Each row of a before or after table is a point. One or more steps were done to the points. Then noise was added and the rows were shuffled. The steps act on columns, c1 being the first. Name the steps. A step turns or swaps two columns, mirrors them in a line or flattens them onto one, adds a multiple of one to another, or multiplies or shifts one. Angles are multiples of 10 degrees, from the lower column toward the higher: turns from -170 to 170, lines from 10 to 170 but not 90. Use the fewest steps. Two steps may share a column if one is a turn and the other turns, adds or multiplies; they go together, in the order done. Otherwise the lowest column goes first.
(in the rows, 128 means zero)

Before (14 x 3)
[[ 94 109 121]
 [ 77 133  91]
 [ 72 113 130]
 [143 126 161]
 [107  88 103]
 [112 150  74]
 [141 138  61]
 [170  44 161]
 [132 142 103]
 [ 97 136 113]
 [198 117 145]
 [203 114 164]
 [109  97 120]
 [115 106 183]]
After (14 x 3)
[[133  77  91]
 [136  97 111]
 [118  68 130]
 [142 132 102]
 [114 201 168]
 [137 141  59]
 [127 139 160]
 [ 91 108 102]
 [ 97 112 120]
 [112 195 144]
 [150 115  72]
 [113  97 123]
 [107 114 182]
 [ 45 169 159]]
Steps: swap c1 and c2

Before (9 x 8)
[[164 162 126 118 185 125 123  97]
 [146 159 147  65 175 153 136 144]
 [174 122 180 116 152  93 115 137]
 [154 129  88 204 129 109 162 159]
 [151 120 147  78 130 129 129  89]
 [105 117 129 196 160 113 140 140]
 [154 204 167 114  97 187  79  81]
 [110 160  62 164 129  90 109 154]
 [101 177  88 183 148  69 186 154]]
After (9 x 8)
[[108 114 131 159 159 110 141 125]
 [101 127  86 146 149  72 185 184]
 [176 117 181  71 150  93 120 130]
 [156 102  86 157 133 106 162 141]
 [146 132 149  25 172 148 137 157]
 [107 125  62 124 132  89 110 172]
 [156 207 165  75 101 179  79 167]
 [151 157 146  36 130 129 131  99]
 [163 177 125  73 183 125 124 142]]
Steps: turn c2 and c8 by 60 degrees; shift c4 by -40

Before (11 x 14)
[[100 133  69  72 159 128 154  92 147 125 101  88 174 135]
 [197  98 155 150 122 173 102  90 146 150  75 140  95 146]
 [161  99 143 136 135 162  87 138  99 169 108 178  76 107]
 [129 112  90  84 128 140 141 207 181 201 155 145 187 155]
 [110 139 120 169  86 136  89 129 122 115  85 154 114 164]
 [155 173 140 134 119 111  59 126 152  89  88 141 113 142]
 [116 162  81  60 136 111 149  80 139 198 103 121 174 156]
 [184 104 166 128 100 194  81 108 100 158 148 130  93 139]
 [161 164  87  80 163 161 147  98 109 131  85 123 149 182]
 [109 166 113  95 155 161 174 151 194 179 158 139 152 151]
 [195 102 137 155 119 140 110  91 112 129 139 177 107 139]]
After (11 x 14)
[[110 102 143  97 153 179  89  74  99 158 109 179 108 107]
 [ 57 166  90 172 157 165 150 152 110 114  80 120 114 183]
 [ 84 160  81 230 169 109 146 194 136 185 101 115 106 158]
 [ 93 114  88 189 167 140 133 142 172 192 158 144 225 153]
 [179 138 120  79  84 139  91 114 126 144  90 161 123 166]
 [ 77 107 167 105 121 214  81 112 102 170 147 135  91 139]
 [107 136  70 218 156 129 155 190 154 109 101  95 122 131]
 [ 86  96 156  68 136 192  99 115 154 150  74 146  78 147]
 [117 170 109 183 175 165 178 138 189 161 159 139 160 152]
 [ 91 101 133  54 119 141 110 133 114 130 136 180  84 137]
 [111 173 143 105 103 108  58 112 150 101  93 140 116 147]]
Steps: multiply c4 by 1.6; turn c1 and c4 by -150 degrees; turn c5 and c10 by -30 degrees; multiply c6 by 1.3; mirror c8 and c13 in the line at 60 degrees

Before (10 x 24)
[[104 113 156 105  96 130 118 149  88 129 158 114 151 131 122 121 127 132
  117 137 113 131 153 110]
 [170 141 149 145 165 150 113 164  68 116 147 178 102 102 122 123 109 133
  133 143 101 125 136 113]
 [140 126 131  90 100 129 128 127 141 121  81 165 100 151  93 152 111 107
  104  85 116 151 145  86]
 [140 150 128 144 121 130 122 139 148 165 128 124 139 139 119 115 115 127
  109 129  98 136 157 136]
 [ 83 107 130 170 120 145 130 117 122 118 136 146  97 117 109  91 139 138
   78 120 145 153 133 163]
 [134  88 118 137 139 132 122 144 138 125 111 109 118 144 139 128 135 126
  142 133 137 162 174 158]
 [122 103 175 127 136 110 131  89 115 161 110 146 119 168 117 138 141 120
  162  82 149 130 119 148]
 [122 112 115 125 159 167  89 152 138 164 101 143 150 140 101 147 185 114
  135 122 111 101 148 109]
 [137 109 132 103 121 141 169 117  91 178 115 169 137 116 101 133 144 142
  149 135 136 115 140 133]
 [129 127 134 149 136 122 144 125  97 156 104 103 136 150 139 128 163 117
  134  94 107 153 111 142]]
After (10 x 24)
[[135  87 143 134 144 131 124 118 148 124 112 103 118 138 139 128 135 128
  119 132 144 162 175 139]
 [120 102 162 126  89 109 130 119 102 160 111 138 117 165 117 139 143 120
  174  82 157 130 119 123]
 [ 83 108  77 170 116 147 143 136 114 117 137 132  96 117 110  91 140 137
  132 121 135 154 132 125]
 [140 124 105  89 127 131 111 156 154 121  81 174  98 148  92 154 111 106
  132  85 125 152 147 112]
 [123 113 135 124 151 168  88  99 150 162 102 148 150 120  99 147 185 113
  115 121 139 100 149 122]
 [130 126 133 149 124 120 116 121  66 156 104 101 134 155 139 125 164 118
  134  94 112 152 112 137]
 [104 112 115 105 148 130 109 161  47 129 158 122 151 126 123 118 126 132
  156 137 125 132 152 130]
 [141 150 109 144 140 130 100 134 169 165 129 124 139 134 118 115 115 126
  128 128 112 137 156 130]
 [170 140 133 145 163 150 110  93   7 116 146 180 101 100 122 124 108 134
  148 142 107 126 136 112]
 [137 110 149 103 115 141 164 135  55 177 115 164 137 137 100 134 145 141
  132 137 108 117 139 115]]
Steps: swap c3 and c19; turn c5 and c8 by -90 degrees; turn c7 and c14 by 30 degrees; turn c7 and c21 by -40 degrees; multiply c9 by 2; flatten c12 and c24 onto the line at 160 degrees
